Each row of a before or after table is a point. The points were changed in one or more steps. Then noise was added and the rows were shuffled. The steps act on columns, c1 being the first. What was done? A step turns or swaps two columns, mirrors them in a line or flattens them onto one, adds a multiple of one to another, or multiplies or shifts one. Angles are multiples of 10 degrees, from the lower column toward the higher: turns from -170 to 170, lines from 10 to 170 but not 90. Use the fewest steps. Two steps may share a column if one is a turn and the other turns, adds or multiplies; they go together, in the order done. Otherwise the lowest column goes first.

Before (9 x 2):
[[  0  41]
 [-41  28]
 [-79  -2]
 [-13  11]
 [-14  20]
 [-53  37]
 [ -5  18]
 [-20  25]
 [  4  -3]]
After (9 x 2):
[[-12  21]
 [-80  -4]
 [ -6  36]
 [-20  51]
 [  0  83]
 [  4  -7]
 [-52  75]
 [-14  38]
 [-40  56]]
Steps: multiply c2 by 2

Before (9 x 8):
[[ 26  -4  13   5 -30 -10  43 -68]
 [-27  42  27  32 -22 -32  31  19]
 [-13 -25 -10   7 -38  35  39   0]
 [-20   5  25  28  33  54 -14  -1]
 [  7 -22 -11  36 -30   1   5  31]
 [-46  -9 -28  23  14 -22 -23 -29]
 [ 11  10  24 -26   7 -36  31   3]
 [ -1   1 -28  13 -47  41   2  -5]
 [-25 -15 -95  29  15  -9  14  38]]
After (9 x 8):
[[ 40 -23 -10   6 -12  35  39   1]
 [ 29 -22  -7  37  10   0   3  36]
 [-17 -18 -97  26 -25 -10  16  35]
 [ 22  44  26  33 -29 -34  33  18]
 [ -7   9  20 -26   8 -35  29   4]
 [-13 -10 -24  23 -45 -22 -20 -28]
 [ 26  -6  13   6  23 -12  39 -67]
 [-31   7  25  27 -22  56 -17   1]
 [ 48   1 -26  14  -2  40   4  -6]]
Steps: turn c1 and c5 by 90 degrees

Before (12 x 12):
[[ 58  27   9  -7 -46  43  21 -21  10  63   5  30]
 [ -9  25   5 -19  10 -69  -8  -5 -49  18   7  30]
 [ 16  16   4 -22 -15  -2 -32 -38   4 -22  14  10]
 [ 13  13  15 -34 -12  34  12 -35   8 -20 -52 -11]
 [  2  39   1 -18  -8  35 -12  11 -25 -14   3  12]
 [-13  39   6 -33 -25   8  20   7  14 -15 -17 -45]
 [ 21  42  13  92 -18 -37 -18 -33 -74  28 -15   8]
 [ 60   9 -15 -38 -29  22  -4  95  16  13   2  24]
 [ -3  39   8 -26  24  -8   8 -32  28 -20   0  26]
 [ 16  15 -33 -11  22  31  11 -21 -11  -6  -8 -27]
 [ 62  69 -32 -28   4  19 -35  -1  -9  14   2  19]
 [-12  21 -78 -24  11  19  -6 -37  14   9 -27  23]]
After (12 x 12):
[[ 40   2   5   6 -44 -59 -47 -21   9  54   4  30]
 [-15 -33   4  32 -26  -4  18   7  14  26 -18 -44]
 [ 33  17   9 -92 -19  28   7 -33 -73  51 -16   8]
 [-17   4 -55  24  10 -13   5 -37  13  23 -26  24]
 [ 16  12   1  22 -15  -1  40 -38   3   3  15  11]
 [-11  -5   1  18  -8 -33  33  12 -26  26   1  12]
 [ 52  19 -21  29   4 -40  37   0  -9  66   2  18]
 [  5 -16 -24  10  21 -36   5 -21 -11  12  -8 -27]
 [  0 -21  11  34 -12 -38  15 -35   9   2 -50 -12]
 [ 50   7 -11  39 -30 -41  -5  96  15  14   1  24]
 [ 14   7   3  19  11  67   1  -6 -49  30   7  30]
 [  0 -27   5  26  23   9  27 -33  28  24   0  27]]
Steps: mirror c1 and c6 in the line at 170 degrees; turn c2 and c10 by 60 degrees; turn c2 and c7 by 120 degrees; multiply c3 by 0.7; multiply c4 by -1

Before (13 x 20):
[[-15  11   0 -10 -34  24 -50  39 -16  -3 -24  41 -43 -21   8   9   6  -1
  -23 -15]
 [-15   8   5  18 -74   8 -32  33  47  27   6 -10 -14   6  -4   5  14  11
   31  -4]
 [ 47   5  -1   1   9 -59  10   5   8  -3  -9 -23  25  17 -11   1   9 -28
   29   5]
 [-11 -47   1   2   5  44 -40   5 -19  -9  33  16 -35  15   1 -15 -10 -64
    3 -14]
 [ 15 -12 -26   5 -10  -7  17   7 -26   3   6  35  17  22  16  12  34 -13
  -28 -13]
 [ 44 -20  22 -22 -68  -6 -11  26  -8 -15  22  36 -16 -17  29 -19   1  13
   -5  -1]
 [-14   7   3  29 -29 -36 -15  18  38   3  19  -6  -1  64  -1  11  -7   6
    0  18]
 [-38  -9   5   5 -47   8   1 -36 -28 -48   2   5   8 -64  18  -7  21  -1
    1 -17]
 [-20  32  48  46   9   1  -8 -11  -5   2 -28  21  -7 -19  18  16  -7  24
   41  -2]
 [ 16 -13  -1   0  15  35  -1  28  46  14  -8 -11 -32  -9   2   9  13   4
  -31 -21]
 [-45 -17  10  -6 -16  13  26 -13  26 -18 -22  17 -10  13  -6   8  28 -14
   33   3]
 [ 11  -8 -17 -21 -12  13  -8  38   5 -46 -24  14 -46   0  37 -22  59  13
   29   8]
 [-18  34  41  70  -6   4  17  38 -22   1  23 -11 -37 -13  34 -47 -14 -19
   20  62]]
After (13 x 20):
[[-14 -13 -10   7   7  -5  17   7 -27   5  11  34  19  23   9  11  54 -12
  -30 -12]
 [  5  11  38  20 -32  10 -32  34  46 -30  -7  -9 -15   4  -5   6  24  13
   31  -6]
 [ 11   8  16  31 -15 -38 -14  18  38  -8  -2  -8  -1  63 -12  12 -13   6
    0  16]
 [ 15 -48  -1   1   3  44 -40   6 -19   5  26  17 -34  15 -20 -15 -16 -65
    1 -14]
 [ 53 -11  25   4 -21  10   1 -36 -28  31  10   6   7 -63  12  -8  34  -1
    1 -15]
 [-19 -13  -7   0   7  34  -1  27  45  -9  -6 -12 -32  -9   6  10  20   2
  -32 -21]
 [-41   6  -5   3   5 -58  10   6   6  20 -15 -23  25  19  -2   0  13 -27
   31   3]
 [ 15  13  16 -10 -14  25 -51  38 -17  -3 -10  40 -43 -21  23  10  10  -1
  -23 -15]
 [-36 -21  46 -20 -40  -7 -10  25  -7  27  44  37 -14 -15   9 -19   3  14
   -6  -1]
 [ 16  33  28  73 -23   5  17  38 -20  -8   6 -11 -39 -13  12 -47 -23 -20
   19  61]
 [ 47 -17  14  -6 -12  13  26 -13  27   2 -20  16 -10  13  11   8  44 -15
   33   2]
 [  4  -8  -4 -23   5  14  -8  38   3  48  18  15 -46   1  44 -23  95  12
   28   9]
 [ 18  32  24  46 -19   1  -7 -11  -6 -10 -33  20  -6 -19  31  17 -12  25
   41  -1]]
Steps: turn c1 and c10 by 160 degrees; flatten c3 and c5 onto the line at 140 degrees; turn c11 and c15 by -40 degrees; add -0.5 times c4 to c11; multiply c17 by 1.6
